Every row gives one point. Two turns around zero, p and q, are shown by what they do to some points. Write where each new point lands after one turn and then the other. Backwards means that the second turn is done in reverse. Each puzzle has new turns, and all numbers are rounded.
In the rows, zero is written as 128.

Turn p:
[143 147  88] -> [142 167 107]
[117  86 133] -> [105  96 108]
[139 152 152] -> [149 127 157]
[113 127 138] -> [115 122 139]
Turn q:
[140 117 136] -> [133 132 111]
[119 132 140] -> [115 120 125]
[163 162 131] -> [161  92 127]
[ 90 100 106] -> [102 169 148]
Where do these land?
p, then q: [102 169 144] -> [100  89 110]
p, then q: [104 143 106] -> [112 106 151]
p, then q: [157 109 111] -> [160 146 141]
q, then p: [140 118 123] -> [141 138 125]
p, then q: [137 102 155] -> [127 160 107]

Turn p:
[ 89  94 142 147] -> [100 165 162 129]
[106 122 100 101] -> [162 149 138 146]
[153 135 133 149] -> [116 101 125 112]
[117 151 152 132] -> [114 143 103 113]
[160 133  91 103] -> [169  95 126 145]
[138 120 136 101] -> [129 124 117 157]
[133 142 142 163] -> [106 120 125  95]
Turn q:
[106  90 156 109] -> [105 107 113 171]
[144 123 129 141] -> [141 134 113 125]
[120 147 100 113] -> [112 124 149 101]
[168 153  96 123] -> [150 121 129  76]
[123 143 166 153] -> [156 147 140 160]
[107 112 120 128] -> [102 134 124 135]
Where do these land?
p, then q: [109  93 123 128] -> [151 141 144 153]
p, then q: [157 153 134 108] -> [109 135  99 102]
p, then q backwards: [130  71 147 144] -> [ 70 137 131 107]
p, then q: [132 122 112 115] -> [144 133 114 128]
q, then p: [142 163 104 130] -> [127 124  95 158]
p, then q backwards: [101 138 164 136] -> [111 109  97 152]
p, then q: [124 156 113 135] -> [130 102 124 109]

Turn p:
[106 100 123 148 122 155] -> [100 111  98 121 123 109]
[116 134 105 112 126 145] -> [105 123 144 113 113 132]
[119 141 126 123 132  93] -> [131 127 144 153 140 150]
[113 150 150  97 144 121] -> [117 169 146 138 135 141]
[119 128 129  95 137 125] -> [116 150 136 131 114 147]
[155 136 130 146 150 116] -> [158 125 124 116 152 140]
[117  97 123  99 118 139] -> [109 134 114 131  89 133]
[179 137 139 204  94 131] -> [188  85 118 121 157  71]
Turn q:
[152 129  92 164 139 113] -> [135 148 179 108 131 117]
[ 81 114 143 112 123 139] -> [131  82 101 133 119 136]
[ 89 117 137  86 137 104] -> [163 106  85 115 121 146]
[121 137 119 105 143 163] -> [142 122 119 162 110 109]
[163 131 110 146 103 122] -> [111 158 161 128 129 145]
[134 113 160 122 133 139] -> [119 121 108 142 155 125]
[156 156 136 161 118 117] -> [ 93 159 143 109 131 117]
Where do these land?
p, then q: [108 160 103  93 122 108] -> [ 86 100 100 136 140 115]
p, then q backwards: [141 156 158 158 125  98] -> [155  92 126 118 165 139]
q, then p: [131 107 123  98 148 160] -> [158  98 108 117 149 126]
p, then q backwards: [124 122 153 161 112 147] -> [126 139 154 130 165 142]
p, then q: [134 132 148 140 104  92] -> [111 141 156 111 155 114]
q, then p backwards: [105 106  97 108 155 142] -> [165 126 122 142  98 100]
p, then q: [152 114 114 138 130 149] -> [148 140 126 143 128 155]

Turn p:
[153 130 115 129 113 136] -> [111 132 124 109 148 132]
[ 91  99 154 161 137 101] -> [152 157 153 148  81 140]
[159 157 103  93 119 120] -> [ 99  89 111 118 157 141]
[126 138 177 109  88 117] -> [123  97 150  89  90 115]
[143 117 122 125 148 135] -> [125 133 138 142 150 123]
[138 145 126 131 156 142] -> [150 121 126 136 156 125]
[ 93 122 141 156 109 120] -> [144 150 123 120  86 134]
[121 115  86 120 154 153] -> [120 145 100 163 156 114]
Turn q:
[141 133 108 132 138 107] -> [156 126 115 137 118 128]
[127 110 145 105 159 140] -> [130 122 144  88 125 110]
[129 149 132 116 160 155] -> [117 104 112 106 130  98]
[148 138 150 141 156 141] -> [116 117 103  98 111 128]
[155 124 143 116 101 142] -> [101 142 140 136  98 122]
[ 95 109  91 168  94 104] -> [150 124 141 173 158 179]
[140 130 127 107 130 152] -> [114 117 137 125 115 103]
[ 89 131 128 138  84  84] -> [138 172 133 162 168 155]
Where do these land?
p, then q: [112  87 111 139 177  92] -> [ 87 109  84 129 132 173]
p, then q: [112 122 149 156 129 139] -> [119 148 110 142 105 116]
q, then p backwards: [137 113 122 156 131 100] -> [116 147 124 157 135 106]
p, then q: [146 151 103  87 104 138] -> [164 111 164 120 157 125]
p, then q: [104 155 113 112 130 131] -> [149 108 145 148 117 141]
q, then p: [115 123 163 135  93 149] -> [164 122 105 137 101 107]
p, then q backwards: [138 120 104 135 126 143] -> [112 146 146 128 120 120]
p, then q backwards: [159 153 160 104 134 133] -> [103 108 109 118 159 157]

Turn p:
[117 115 141 116 127 119 109 147] -> [135 103 124 149 120 136 127 116]
[113 165 126 108 106 115 119 154] -> [170 139 120 134 115 132 108  99]
[121 160 147 144 117 111 121 151] -> [148 143 124 136 141 146 129  90]
[156 126 121 117 162 119 125 144] -> [ 94 127 101 135 121 129 107 123]
[130 101 139 143 124 118 193 146] -> [115 131 157 149 184 114 100 142]
[148 116 137 121 108 139 115 154] -> [144 116 101 147 137 144 125 142]
[115 106 101 149 147 158 139 122] -> [106 121 155 104 126 147 121 159]
[116 151 128 119 153 158 115  99] -> [123 118 124  77 109 122 139 120]
[137 111 112 137 108 116 117  37] -> [117 154 146 120 101  83 196 162]
Turn q:
[115 156 142 133 147 123 137 127] -> [122 130 128 149 142 135 157 136]
[145 131 147 170  97 139  92 104] -> [118 106 119 124 156  96  93 169]
[110 113 100 129 145 118 163 159] -> [130 116 117 141  99 144 145  83]
[162 117 124 122 140 123 125  88] -> [132 152 151 138 106 101 112 150]
[124 162 115 110 123 175 128  87] -> [105 129 146  94 111 127 158 177]
[111  94 155 152 145 102 149 149] -> [168 108 113 169 133 136 124 104]
[ 98 117 117 142 124 110 110 140] -> [117 110 120 141 134 156 106 117]
[170 153 127 106 153 143 139 153] -> [125 175 110 115 125 104 160 116]
[140 127 116 113  98 106 146 113] -> [124 123 168 118 126 112 120 109]
[106 111 138 103 109 141  90 160] -> [140 133 108  92 149 168 104 123]
Where do these land?
p, then q: [141 101 160 152 152  99 116 143] -> [133  86 119 157 100 143 138 150]
q, then p: [141 129 114 125  93 142 109 135] -> [135 105 124 136  93 113 122 118]
p, then q backwards: [ 89 133 144 112 136 142 137 101] -> [137 123 127 121  86 138 161 120]
p, then q: [161 159 115 147  96  81 121 151] -> [ 68 118 120 139 134  94 153 155]
p, then q: [107  87 138 130 132 136 165  95] -> [174 135 122 161 150 149 129 104]
p, then q: [146 152 118 103 135 156 119  93] -> [113 145 159 104 125 140 126  89]
q, then p: [126 126 105 149 128 109 116 143] -> [128 127 152 121 106 139 149 132]
q, then p: [138 115 142 158 133 156 136 131] -> [118 147 128 161 118 133 112 147]
p, then q backwards: [103 150 114  76 148 131 131 160] -> [138  66 104 141 102 123 121 134]

Turn p:
[115 111 147 126 112 101 170 131 145] -> [ 92 145 151 132 137 112 135  92 133]
[143 168 147 131 141 140 142 122 130] -> [163 119 123 124 152 128 137 107 146]
[148 147 161 128 131 156  95 106 136] -> [160 105 115 101 158 106 132 148 123]
[124 108  79 159 133 130 107 119 128] -> [137 132 135 154 102 142 104 151  89]
[125 122  95 117 141 110 112  83  83] -> [139 157 111  94 103 170 119 133  93]
[ 91 139 153 128  97 106 155 169 144] -> [ 99 155 150 154 133 102 160 118 169]
[153 110 103 136 124 140 114 121  93] -> [129 111 101 129 109 153 133 138  94]
[126 142 135  93 104 102 156 143 153] -> [ 97 155 116 136 149 114 122 104 163]
[108  94 103 139 144 173 114 144 133] -> [132  95 140 141  78 114 108 151 122]
[147 140 156 124 153 123 114 141 134] -> [133 106 137 115 159 139 130 139 148]
Turn q:
[114 126 137 143 104 131 152  90 126] -> [130 133 134 152  94 137 149 150 145]
[114 101 162 120 135 157 152 135 154] -> [101 141 111 165 111 101 126 128 101]
[116 155 157 128 126 160 126 148 113] -> [108  91 124 157 138 144 115 130 112]
[139 131 109 112 100 165 126 135 123] -> [130 102 110 144 142 107 122 130 160]
[169 125  86 124 160 107 126 136 119] -> [133 135 112  66 133 126 120 105 144]
[154 129  97 152 157 119  92  96 149] -> [106 150 168  81 133 120 126 122 159]
[ 88 104 158 137 161  95 106 145 101] -> [135 170 136 134 142 171  99 129  83]
[140 103 155 134  98  90 147 141 145] -> [151 142 116 122 120 110 154 166  93]
[121 142 100 137 144 116 123 147 132] -> [145 120 143 107 126 128 107 107 124]
[125 164 119  92  94 138 130 106 118] -> [142  97 126 153 142 137 164 115 159]
Where do these land?
p, then q: [117 172 141 144 110  96 121 113 177] -> [ 98 112 156  81 125 155 137 106  94]
q, then p backwards: [119 130 112 120 119  97 122 138 121] -> [130 154 133 140 144 132 126 106 122]
q, then p: [119  99 120 118 128 134 130  98 137] -> [149 150 133 149 151 119 127 120 136]
p, then q: [168 160 132 112 117 134 163 133  87] -> [118 138 121 123  86 107 131 104 182]
p, then q backwards: [ 97 109 156 131 115 166 114 131 130] -> [153 133 120 147 104 129 147 127 172]
p, then q: [133 113 126 158 109 137 109 110 154] -> [140 134 119 104 138 165 113 142 112]
p, then q: [ 94 133 111 145 165 122 154 127 100] -> [100 102 122 155 130 116 159 162 140]
p, then q backwards: [145 153 118 120 141 194 115 116 110] -> [138 136  97 124  94 116 173 163 107]
q, then p: [152 147 144 113 122 115 165 135 126] -> [105 132 110 136  96 136 125  99 115]
q, then p backwards: [157  97 118 111 130  99 152 128 132] -> [116 149 135 106  99 140 121  98 104]
p, then q: [118  91 151 125 145  94 117 136 112] -> [122 125 114 180 132 135 124 114 102]
p, then q: [117 132 108 140 134 149  74 172 149] -> [143 117 131 107 141  93  87 159  87]

Turn p:
[110 129 123 122 140 130 145  95 134] -> [131 116 150 146 132 124 129 151 148]
[125 141 112 109 122 152 111 125 131] -> [129 118 143 139 104 130 117 104 132]
[158 160 153 145 123 131 160 166 141] -> [ 95  94 102  85 138 134 147 123 113]
[131 112 114 130 161 135 122 132 119] -> [134 141 120 130 102 141 118 151 130]
[ 90  95 110 111 121 129 130 133 128] -> [136 134 115 175 128 112 107 133 125]
[111  87  90 133 109 143 122  91  99] -> [179 140 152 154 117  96 102 144 114]
[ 86 126 116 143 127 129 109 115 101] -> [121 158 157 154 120 107 121 138 111]
[176 164 145 143 124  88 129 157 167] -> [114 119  96  87 143 151 189 102 135]
[126 125 128 100 125 114 128 118  89] -> [141 136 148 142 147 154 109 129 108]
[167 139 189 145 128 129 123 150 171] -> [ 99 126  94  67 148 128 140 105 163]
Turn q:
[103 141 127 117 118  77 131 137 126] -> [143 156 115 105 138 120 100 104 149]
[132 113 131 139 131 126 110  95 138] -> [123 105  97 127 118 130 144 128 134]
[157 154  98 122 165 127 120 162 132] -> [125 150 143 175 127 166 110 111 119]
[102  99 193 107 129 127 176 106 106] -> [182  90 135 102 146  71 118 154 123]
[160 139 121 168 109 141 111 124 141] -> [ 92 120 135 134 102 134 159 102 121]
[128 146 129 129 151 163 107 149 109] -> [108 114 152 146 158 154 123 134 116]
[133 133  89 167 134 142 126 125 119] -> [ 89 146 119 158 134 123 151 123 120]
[103 150 129  77 121 110 150 129 144] -> [164 150 142 114 128 131 103 143 171]
[127 114 113 131 119 129 113 150 167] -> [104 139 123 120  93 144 109 137 125]
[135  90 149 123 103 139 136 104  97] -> [150 112 120  99 136 109 163 145 101]
Where do these land?
q, then p: [ 99 111  95 119 136 149 137 155 109] -> [ 81 144 126 128 106 149 133 127 103]
p, then q backwards: [135 135  91 151 146 114 137 138 164] -> [152 109 115 133 115 141 131  80 142]
q, then p: [ 94 148 115 154 102 155 123 129 155] -> [ 89 128 116 171 146 110 133 118 145]
q, then p: [117 110 101 134 102 143 103 149 106] -> [ 94 114 146 153 119 147 107 135 108]
p, then q: [144  97 141 119 104 154 141 132 143] -> [135 136  88 132 112 161 131 127 122]
q, then p: [120  95 148 117 169 150 102 139 136] -> [139 163 105 129  96 119  92 126 106]
p, then q: [162 119 142 102 131 113 143  85 109] -> [141  89 148 153 110 158 120 139 103]
q, then p: [158 162 144 119 154 120 142  96 157] -> [159 122 111  95 136  86 145 128 154]
q, then p: [ 88 137 155 126 109  90 116 122  95] -> [146 131 136 152 118 180 132 134 169]
q, then p: [151 151 118 109 146  91 117 153 122] -> [136 126 170  94 104 123 127 120 146]
p, then q: [138 143 158 157 109 128 146 111 113] -> [169 120 125 129 146 134  95 133 124]

Turn p:
[130 133  98  86 127 106 132 143 121 147 157] -> [121 125 119 144 156 134 174 129 153 118 103]
[139 142 128 148 120 104 118 154 145 136 127] -> [131 117 128 145 142 105 116 119 117 148 103]
[130 121 144 132 156 119 140 130 101  94 142] -> [140 150 129 132  87 134 149 125 133 151 134]
[108 105 144 168 139 172 123 118  99 157  79] -> [134 138 133 112 145 130  91 130 114 142 209]
[ 91 135 173 144 148 143  93 147 132 123 120] -> [161 142 157 117 128 131 111  78 103 136 144]
[170 128 134  94 112 118 141 120 137 141 138] -> [100 127  84 118 131 130 136 128 139 118  99]
[103 126 120 138 101 130 170 121 161 114 144] -> [122 132 157 101 124 110 134 169 111 113 103]
[192 168 133 134  97 173 112 125 100 142 116] -> [120  60  75 100 129 149 106 119 133 153 141]
[106 155 150 132 117 115 116 125 135 127  92] -> [168 126 119 131 134 116 106 119 100 110 129]
[ 98 126 108 125 185 132 125 117 145 141 145] -> [110 148 165 160 135 157 151 121 106 115 141]
[120  92 116 122 127 104 125  97 115 111 152] -> [128 162 139 139 113 146 126 151 166 121 117]
[149 104  87 114 106 121 141 141 145 103 124] -> [102 110 132 137 114  92 135 148 162 111 114]
Turn q:
[108 127 151 108 128 167 103 120  92 126 147] -> [108 164 101 129 110 138  97 138 163 139 125]
[142 152 135 124 109 100 127 109  97 143 131] -> [122 127 143 128 119 158 116 117 116 152 164]
[154 108 151 156  92 102 140 152 113 161 154] -> [140 124 118 193 136 153 142 110 116 128 163]
[122 163 153 160 111 147 135 145 129 127 148] -> [135 166 119 142 148 158 153 141 122 147 119]
[104 110  83 102 155  99 114 106 139 167  93] -> [120  91 168 117 127  92  70 124 106 111 120]
[130 132 117 148 148 145 107 120 132 100  90] -> [153 128 140  89 124 139 126 133 144 103 103]
[109 125 141 140 136 135 115  98 151  99 147] -> [156 147 103 100 143 106 124 125 137 143 124]
[101 106 138 110 141 143 152 140 149  96  95] -> [119 132 137 109 137  87 150 157 156  97 125]
[148 134  91 132  93 118 135 153 154 113 135] -> [143 121 140 142  99 117 171 119  96 133 114]
[133 145 125 147 148 119 131 138  87 118 145] -> [135 106 120 131 127 165 126 150 142 154 127]
[121 100 103 102 155 162 152 102 159 125 100] -> [104 116 113  89 128  85 120 140 115  82 112]
[163 135 148 108 119  98 126 152 135 161 152] -> [102 115 135 166 139 137 141  83 123 149 140]
Where do these land?
q, then p: [125 121 148 135 110 102 127 145 147 101 131] -> [104 142 109 129 122 127 132 145 103 144 105]
p, then q: [153 129  57 120 138 128 110  82 148 119 144] -> [176 165 118 145 139 107 148 161 152  91  99]
p, then q: [131 126 143 134 166 101 109 142 152 113 142] -> [146 154 141 110 141 159 112 134 111 120 154]
p, then q: [ 33 115 141 136 109 144 105 148 112 150  90] -> [106  94  87 102 153 157 147  71 169 177 134]
p, then q: [123 154 139 135 113 122 187 134 144 111  99] -> [121  93 156 157  91 139 142 142 141 143 157]
q, then p: [127 140 119 109 147 105 126 146 152 136 110] -> [137 173 118 126 123 123 118 119 117 122 138]
p, then q: [147 112 134 119 112 137 141 114  83 104 107] -> [125 127 125 149 101 101 152 107  96 144 111]
p, then q: [152 134 133 135 129 128 110 155 128 121 141] -> [132 130 132 128 137 118 102 118 110 107 144]
q, then p backwards: [143 137 123 121 123 141 104 118 151 132 129] -> [131 129 160 117 133 125 119 137 146 123 137]
q, then p: [116 107 142 144 110 121 126 148 136 182 129] -> [146 126 147 147 103 146 102 129 112 171 137]
q, then p: [135 134 137 140 177 150 115  80  96 146 141] -> [111 100 155 148 140 152 129  92 159  91 152]
p, then q: [119 108 120 142 133 145 134 154 149 123 141] -> [120 141 137 135 156 117 119 128 143 139 155]
p, then q: [149 135 130  84 112 124 153 123 143 136 141] -> [121 113 150 106 111 101 140 164 125 116 125]
p, then q backwards: [139 140 127 138 114 143 144 102  51 116 148] -> [133 144 133 155 133 122 138 118  71  72 150]

Turn p:
[156 111 116 156 103 121 109 110  90 101 138 163] -> [141 145 119 107 135  82 148 153 164 141 125 163]
[156 135 108  84 127 142 101 127 141 101 137  97] -> [123 101 114 117 152 122 115 178  98 126 115 103]
[104 143 158  86 130 144 139 154 143 143  83 118] -> [123 104 117 143 107 150  93  96  75 136 138 130]
[157 160 131 137 153 145 135 141 119 107 157 168] -> [126 167  78 133 144 109 128 121 144 137 102 111]
[121 130 134 136 137 138 149 163 111 159 111 114] -> [110 149 132 129 115 136 138  96  94 111 141 134]
[118 160 128 129  99 117 116 140 143 119 128 101] -> [150 118 149 147 136 115 105 133 110 101 114 124]
[101 110 132 126 102 145 119 111 132 170 125 103] -> [124  92 150 131  92 130 141 125 125 102 156 124]
[142 119 137 137 155 139 101 148 157 130 138 103] -> [131 131 131 120 112 152 146 144 107 122  91 102]
[143 115 109 153 142 145 165 106 149  94  95 126] -> [ 97 159 131 152 122 156 109 167 144 147 131 152]
[125 107 118 141  92  75 158 100 145 155 143 167] -> [155 115 134 126 151 152 136 109 193 107 155 165]
[ 89 117 121 147 133 141 116 166  87 139 143 152] -> [154 164 132 117 109  99 157  99 116 140 158 113]
[124 133 108 131 149 119 105  94 117 120 105 114] -> [107 125 158 101 122 119 104 145 140 144 123 120]
[128 123 164 101 141  92 152 102 131 126 161 138] -> [123  92 121 142 167 142 144  97 157 150 116 124]
Turn q:
[121 163 127  91 109 163 102  91 118 139 124 136] -> [136 121 133 158 159 140 131 113 119 165  95 169]
[124 174 148 151 162  88 120 159 111 154 102 109] -> [142 174 131 113  98  98 100  86  90 134 135 108]
[119 110 135 155 147 110 159 104 124 144 138 113] -> [129 140 127 121 104 120 144 141 108  83 136 143]
[104 137  81 137 170 133 151 122 148 113 148 146] -> [129 126 126  84  98 148 146 155 127 126  80 122]
[ 98 122  81 121 137 112 124 130 122 137 136 151] -> [109 158 130  96 135 149 155 142 127 141 109 122]
[186 120 116 107 108 141 128 160 120 116 156 153] -> [108  73 117 126 155 153 135 106 134 138 142  89]
[123 148  94 116 124 120 119 120 151 107 125  99] -> [157 138 140 139 136 123 139 143 137 135  92 102]
[131 125 128 123 103 138 124 142 139 162 108 129] -> [129 141 104 139 155 136 107 137 117 138 143 128]
[129 114 123 155 100 105 122 105 117 118  75 140] -> [131 139 171 126 145 108 123 165 110 143 165 135]
[ 98 105 175 108 165 165 147 102 110 113 131 107] -> [147 125 131 144  84 148 130 111 162 104 133 189]
[142 118 178 103 126 152  87 113 148 152 153 114] -> [104 120 115 179 147 127  95  97 148 103 111 153]
[163 114 123 136 157 119 135 140 146 105 144 142] -> [116  96 141 105 115 137 116 127 135 103 122  97]
[120 116 168 109  72 116 151 158 116 116 113 122] -> [152 125 106 130 156 101 134 116 160 137 187 134]
[134 117 103 157 132 146 146 150  94 113 142 122] -> [119 113 119 128  89 143 159 138 120 142 149 106]
[127 137 140 149 108 111 106 124 156 131 126 137] -> [112 132 130 130 146  90 107 142 126 129 120 124]
Where do these land?
q, then p: [122 128 108 112 108 133  97 181 121 153 145 108] -> [ 99 143 163 133 116 133 108 138 137  88 138  90]
q, then p backwards: [185 164 137 127 139 145 167 126 140 175 162 141] -> [155 154 165  63 116 132 120 167 143 162 122 116]
q, then p backwards: [102 119 145 134 137 151 137  89 103 125 112 133] -> [131  94 138 152  98 124 138 128 125 123  92 127]
q, then p backwards: [101 125 122 145 109 128 167 115 109 109 144 133] -> [143  82 130 133 105 142 110 127 107 133 142 135]
q, then p: [125  97 119 117 108 146 133  92 128  91 134 134] -> [143 148 105 152 116 170 151 118 122 141 125 141]
p, then q backwards: [126 117 119 162 141 138 130 104 132 113 106 102] -> [110 106 113 151 145 134  95 110 125 113 117 133]
q, then p: [126 160 109 122 137 118  78 145 151 150 159 150] -> [107 116 175 109 100 133  82 114 115 137 144 118]
q, then p: [105 114 147 125 146 122 137 110 131  80 137 109] -> [155 114 111 157 137 154 119 137 136 126 108 162]
q, then p: [127 116 130 114 137 118 107 177 163 169 126 139] -> [128 123 150 109 118 115  92 153 115 126 125  72]
q, then p backwards: [110  94 116 147 120 114 143 113 116  79 105 138] -> [113  83  92 150 112 125 107  99 118 125 131 115]
p, then q: [136 135 108 101 149 102 112 139 118 156 116 119] -> [139 135 147 143 132 156 138  98 154 126 117 150]
q, then p: [137 135 142 120 104  92  91 149 141 169 122 113] -> [111 140 171 113 136 112 106 120 144 132  97  88]
p, then q backwards: [185 147 160 141 135 144 149 146 105 139 138 151] -> [ 91 144 142 120 125 127 125 128 134 172 186 127]
q, then p: [105 140 128 123 121 140 143 107 134  85  85 121] -> [140 123  86 112 129 149 143 112 122 105  97 156]
